Rows are points. Examples show where two turns around zero, p and q, send a point. Write where each new point lands after one turn and then the other. Backwards means that the second turn is done in reverse. Each puzzle has new turns, and all numbers are rounded.

Turn p:
[-29  11] -> [-25 -18]
[38  1] -> [20 32]
[ -9 -13] -> [  6 -15]
Turn q:
[-48  -9] -> [-12 -47]
[18 16] -> [-7 23]
[ 11 -14] -> [17  4]
[ -6 -13] -> [  9 -11]
[24 19] -> [-7 30]
Where do these land?
q, then p: [-22 -32] -> [39 -2]
q, then p: [-32  13] -> [  5 -34]
p, then q: [17 -3] -> [-6 16]
q, then p: [34 14] -> [-30  22]
p, then q: [3 7] -> [-8 -1]

Turn p:
[-11  15  33  -8] -> [ 3 36 -1 15]
[ 1 -5  0 17] -> [ 0 -7 16  1]
[ 25 -14 -16   2] -> [ 17 -27  -3  -9]
[ -5  10 -13   6] -> [-14  -9  -1   7]
[-10  -6  -3 -17] -> [ -6   8 -12 -14]
Turn q:
[ 7 -4 20 -9] -> [ 2 18 15  0]
[-6 17 22  5] -> [-9  0 19 19]
[-13 -17 -27 -18] -> [-11  -5 -19 -32]
[ 5 -8 -5 15] -> [16 -9 -2 -1]
[  7  12 -10   7] -> [  2  -5 -13  12]
Where do these land?
p, then q: [ 3 -8  7 -6] -> [-1 10 -6  5]
q, then p backwards: [  4  22 -21   1] -> [  4  24 -14 -13]
p, then q: [  2  -7 -14  48] -> [ 15   6  46 -14]
q, then p: [ 5 -8 16 -5] -> [ 7 10 -4 14]
p, then q: [-3 -7 -8 -7] -> [-7  3 -5 -9]
q, then p: [-13   6   9 -16] -> [-14  19   1   1]
q, then p: [  2   2  12 -14] -> [-8 11 -2 13]

Turn p:
[-13   7   4  18   6  25 -12   4] -> [-10  11   6  28  15  -6  -7   4]
[-26   3  31  -2 -21   8  -1  24] -> [-32  -2  33  15 -16   7  -6  -9]
[ 21   2  -4 -23   9   0  25 -10] -> [ 16 -22  -8 -21  12  21   1  -1]
[ 17 -17  17  -4  16   2  13  -7] -> [  9 -30  -2   1   1   4   6  18]
[ 14  -4 -17  -2   3 -18   7   9] -> [  2   6 -16 -20  -5   6  13   6]
[-11   3  -9  17   0   2 -17 -25] -> [ 13  11  -4  12   7 -28  -6  -9]
[-30   0   9  12  21  10  -3  -8] -> [ -6   2  22  10  20 -23  -6  11]
[ 14 -10 -23 -12 -30 -13   4  13] -> [-11   4 -27 -21 -22  12   0 -17]
[  1  17   3  20  11  -2  -1 -17] -> [ 18   6   6  12  15 -11  15  -3]
[ 14   0 -10 -23 -15 -15 -14  16] -> [  3  13 -10 -16 -27  19  -9  -2]
Turn q:
[ 13   2 -23 -14  13  -6   5 -18] -> [ -4  -1 -24 -14  15  -2  -6  19]
[ 16   9 -11 -20  -6 -17  -2  -6] -> [  5  13  -9  -9  13 -11  11  22]
[ 13 -13   3  17  14  -2 -10  15] -> [ 16  -3   3  13  10  -8 -19 -14]
[ 14   8  -8 -13 -11   3  27  -8] -> [  7  -7  -3 -12   7  18  13  25]
[-27 -24  20   5   4  16 -19  30] -> [-13  -2  38  10 -16 -10 -22 -27]
[ -8   7  19  15 -19  26 -12  -1] -> [ 10   4   9   0 -36   9   3 -16]
[ 2 28 -8 -7  6 -8 12 -5] -> [ -6  16 -15   1  11  16  12  11]
[-12 -26  20   5   6 -14  -3   6] -> [ -6 -14  17   2  10 -17   2 -24]
[-25  12 -11  15 -30  11   0   2] -> [-10  -4   2  20 -36   7  14   9]
[ 15  -3  -2  -4  23  -9   2 -14] -> [  3  -1 -18 -12  22  -2  -7  -4]
Where do these land?
p, then q backwards: [ -9  -1 -16   1   9  47  -4  12] -> [ -5   8 -27  -1  39  -9   8  18]
q, then p backwards: [  9  16 -19 -13  17  17  -3 -12] -> [  8  -9 -27 -18   7   5 -10  15]
p, then q backwards: [ -6  18   4  14  16 -13  -8  31] -> [ -7  28   3 -24 -17  -6   3  17]
q, then p: [ -8   0 -17  -2 -24 -14 -16 -11] -> [-17   8  -2 -21 -12  -1  21 -12]
q, then p: [ 19  -8   3  -6 -15  -5 -17  -9] -> [ 11  -1  -6 -18 -16  15  12  -2]
p, then q: [ -3   2 -12  11 -21  -4   6  -1] -> [-13  -7 -18  -5  -2   2  13   6]
p, then q: [ -7 -11  22   9 -13 -14 -13 -12] -> [ 14 -13   5   6  -1 -15  28  -4]
q, then p: [ -8 -10 -12  -8  -6   7  -9  12] -> [ -8   8  12   5 -19  -3   2   0]
q, then p: [  1 -13   6  16  11  -8  18   0] -> [  4 -15 -11   5   8 -16  -3  16]
p, then q: [ 15  -2  48  -3  13   2  37 -10] -> [ 15 -44  31 -16  12   4 -16 -20]
p, then q: [ -2   8  -8 -22  13 -15   9  -1] -> [  1  16  12 -23   8   1  -7   7]
